Each row of a before or after table is a point. The points were changed in one or more steps. Then noise was added and the rows were shuffled. The steps act on columns, c1 being the first. Name the steps. A step turns or swaps two columns, mirrors them in a line or flattens them onto one, adds a multiple of one to another, or multiplies or shifts one. Angles are multiples of 10 degrees, from the lower column toward the higher: turns from -170 to 170, lines from 10 to 170 but not 90. Use the fewest steps. Two steps may share a column if one is a turn and the other turns, adds or multiplies; they go together, in the order done. Otherwise the lowest column goes first.
In the rows, zero is written as 128.

Before (8 x 3):
[[ 63 126 207]
 [166  89 118]
 [114  87  98]
 [163 114 150]
 [129  89  98]
 [128 102 120]
 [ 80 106 148]
 [107 170 186]]
After (8 x 3):
[[115 113  89]
 [124 102 134]
 [177 105 143]
 [108  89 150]
 [ 92  90 111]
 [181 170  98]
 [228 126 108]
 [121  88 160]]
Steps: turn c1 and c3 by -140 degrees

Before (13 x 6):
[[130 170 150 134 186  60]
 [111 125 103  96  90 104]
 [101 122 129  75  97 117]
 [126 176 103 142  83  55]
 [135 174 108 106 146 131]
 [192  82 160 145 150  93]
 [185 128 129  80 156 149]
 [110  94  66 147 120  61]
 [ 79 122 145  54 170 146]
 [152 152  48 103 184 102]
 [188  86  61  58  82  90]
 [146 137 152  96 110 163]
 [120 141 165 157  75 124]]
After (13 x 6):
[[115  94  67 126 119  61]
 [147 138 152 126 113 163]
 [103 122 129 127  98 118]
 [192  84  61 129  86  93]
 [133 174 107 125 148 133]
 [129 181 105 128  82  56]
 [120 142 163 132  73 126]
 [192  83 159 126 151  95]
 [115 127 103 127  91 101]
 [ 81 120 148 128 169 145]
 [150 154  46 127 186  98]
 [183 122 129 127 162 149]
 [127 171 148 125 186  66]]
Steps: multiply c4 by 0

Before (13 x 9):
[[121 132 159 156  90 132 148 177 127]
 [144 159  53 102  65 117  63  73 146]
 [ 96  90  99 121 173 126  65 171 148]
 [138  76  97  92 154  93 112 122 107]
 [112  75 142 163 168 112 131 119 115]
 [110 165 166 124 121  96 182 169 164]
 [115 180 152 168  99 111 135 183 162]
 [ 87 160  52 110  39 138  95  59 144]
 [151 242  75 118  39 163 106  90 132]
 [138 118 164 110 124 146 129 123 171]
 [136 140 176 102  54 109 134 137 127]
 [ 79 111 133 114 179 110  65 119 107]
 [118 106 131 151 152  83  75 117 149]]
After (13 x 9):
[[ 89  97  99 119 173 127  66 169 180]
 [197 187  74 119  39 165 107  89 144]
 [ 93  96 132 114 179 110  64 120 138]
 [112 114 132 152 152  83  73 117 176]
 [118 120  52 110  39 139  96  61 161]
 [130 129 165 109 124 146 128 124 170]
 [125 126 158 154  91 132 148 176 118]
 [147 142 152 167  98 112 136 183 158]
 [139 137 177 101  54 109 135 137 123]
 [135 135 166 124 121  95 183 167 139]
 [108 111  97  93 154  94 113 123 114]
 [ 93  97 143 163 166 111 132 118 114]
 [152 149  53 103  65 116  65  73 179]]
Steps: flatten c1 and c2 onto the line at 40 degrees; add -0.5 times c7 to c9

Before (11 x 14):
[[128 150 125 156 162 147 179  88 140 138 198 143  97 157]
 [146 105 128 128 133 136 124 132 164 148 147 122 127 134]
 [135  93 107 108 104 137 133 123  94  91 137 127 143 140]
 [106 146  95 118 105 176 112 114  84 135 107  69 132  98]
 [145 119 122 154 123 160 155 149 123 153 104 139 111 111]
 [ 87 146 114  81 141 159 155 113 126 134 141 158 130  92]
 [130 175 162 123 100 134 122 146 108 109 113 160 126 118]
 [169 147 126 118 116 123 135 155 127 134 165 187 129 149]
 [157 118 131  70 123 124 136 142 137 127 145 138 112 116]
 [124 157 145  93 150 167 149 122 108 127 145 153 140 125]
 [121 129 102 118 142 168 124 136 107 105 187 130 104 145]]
After (11 x 14):
[[106 139 142 118 117 249 112 114  92 110 158  69 102 170]
 [121 106 159 118 179 228 124 136 127 122  94 131  96 127]
 [128 140 143 155 181 176 179  87 157 108  71 143 113 104]
 [130 120  93 123 123 143 123 145 114  79 159 160 112 121]
 [168 138 139 117 167 115 136 155 127 110 127 188 127 111]
 [ 86 137 122  82 135 205 156 113 124 111 112 157 129 168]
 [145 145 131 127 145 147 124 131 155 153 117 123 152 122]
 [158 125 119  70 146 119 136 141 145 138 127 138 120 137]
 [124 132 112  92 137 225 150 123 105 100 102 153 124 123]
 [145 152 125 154 108 208 154 149 136 141 141 139 112 145]
 [134  86 153 108 144 151 133 122  93 155 147 127 117 128]]
Steps: turn c2 and c10 by -80 degrees; turn c3 and c14 by -150 degrees; turn c5 and c11 by -110 degrees; multiply c6 by 2.5; turn c9 and c13 by 40 degrees
